Each point is reached from the start by the listed moves, each made 0, 1 or 2 times, or once backwards (-1), plus a little noise. Say if it took an odd or an even number of moves. Then give how often each move was made.
In the rows, 128 means zero.

Moves:
(1): [152 174]
(2): [100 158]
Start: [128 131]
Points:
[153 178] => odd (1, 0)
[129 131] => even (0, 0)
[104  85] => odd (-1, 0)

Moves:
(1): [163 128 118 124 149 128 110]
(2): [140 106 115 141 154 143 112]
(3): [127 125 146 123 115 132 141]
(4): [130 129 139 141  94 142 119]
Start: [134 138 135 126 108 143 138]
Points:
[215 112 121 124 164 162  99] => even (2, 1, 1, 0)
[227  89 108 136 191 177  88] => odd (2, 2, 1, 0)
[180 114 103 121 189 146 113] => odd (1, 1, 0, -1)
[131 134 171 114  81 153 166] => even (0, 0, 2, 0)

Moves:
(1): [148 101 133 111 113 147 109 115 120 140 129 139]
(2): [141 145 129 123 156 131 126 134 139 143 112 126]
(3): [169 144 106 151 156 104 140 109 119  95 152  98]
(4): [130 110 111 116 161 130 116 125 138 121 121 122]
(5): [111 136 103 134 129 142 132 130 100 141 134 139]
(6): [138 106 123 154 133 135 118 115 136 144 139 139]
(7): [128 115 143 123 164 154 126 129 123 116 125  98]
(8): [139 131 142 102 144 114 122 136 115 138 144 139]
(9): [133 129 119 141 131 147 126 141 127 127 128 145]
Start: [101 138 124 133 108 123  99 136 108 138 138 137]
Points:
[101  80 197  30  39 144  57 126 120 169  98 148] => even (2, 0, -1, 0, -1, -1, 0, 0, -1)
[ 73 112  60 132 249 155  84 144  68 152 156 129] => even (-1, 0, 0, 2, 2, 1, 1, 1, 0)
[174 145 159 153 225 146 101 122  86 129 174  76] => odd (0, 1, 1, -1, 0, 1, 2, 1, 0)

Moves:
(1): [106 132 119 130 117 136 105 129 123 133 108 124 106 134]
(2): [121 122 119 125 131 130 126 134 131 131 121 130 124 115]
(3): [135 133 121 152 139 122 121 133 141 125 130 111 113 125]
(4): [113 112 120 142 129 148  98 136 134 114 113 101 125 147]
(5): [123 122 125 133 132 119 130 111 146 115 131 137 126 114]
(6): [118 130 137 115 145 129 124 127 119 127 126 133 119 139]
(7): [108 121 120 110 132 159 115 102 127 132 129 152 123 125]
(8): [130 124 154 122 122 130 120 137 145 134 131 119 126 122]
(9): [135 139 107 121 132 116 133 127 113 132 132 131 142 123]
(10): [110 125 121 145 166 137 140 107 138 134 122 139 140 154]
(11): [118 125 104 138 135 134 128 125 111 147 118 108 120 134]
(12): [139  94 115 144 123 104 101 128 118 145 101 148 123 139]
(13): [119 132 131 144 118 119 126 129 114 123 139 130 132 111]
(14): [146 133 159 111 127 139 107 123 130 114 115 112 123 124]
Start: [135 117 156 136 134 131 137 131 136 123 122 132 126 131]
Points:
[ 66 100  97 215 187 164  54  66 128  98 103  58 126 130] => even (0, -1, 1, 2, 2, 0, 1, 1, 2, 1, 2, 0, 2, 1)
[ 31 154 101 112 186 222 113  76 139 197 102 121  65 114] => even (2, 1, 1, -1, 0, 0, 2, 2, 1, 1, 2, -1, 0, 0)
[161 122 117 188  83 127  43 186 124  73  70  12  95 134] => even (1, 0, 1, 2, 0, -1, -1, -1, 1, -1, 0, 0, 0, 1)
[180  73  72 164  72  64  38 146  90 151   7 106  73 134] => odd (2, 0, 0, 0, 1, -1, -1, -1, 1, -1, 1, 2, -1, 1)
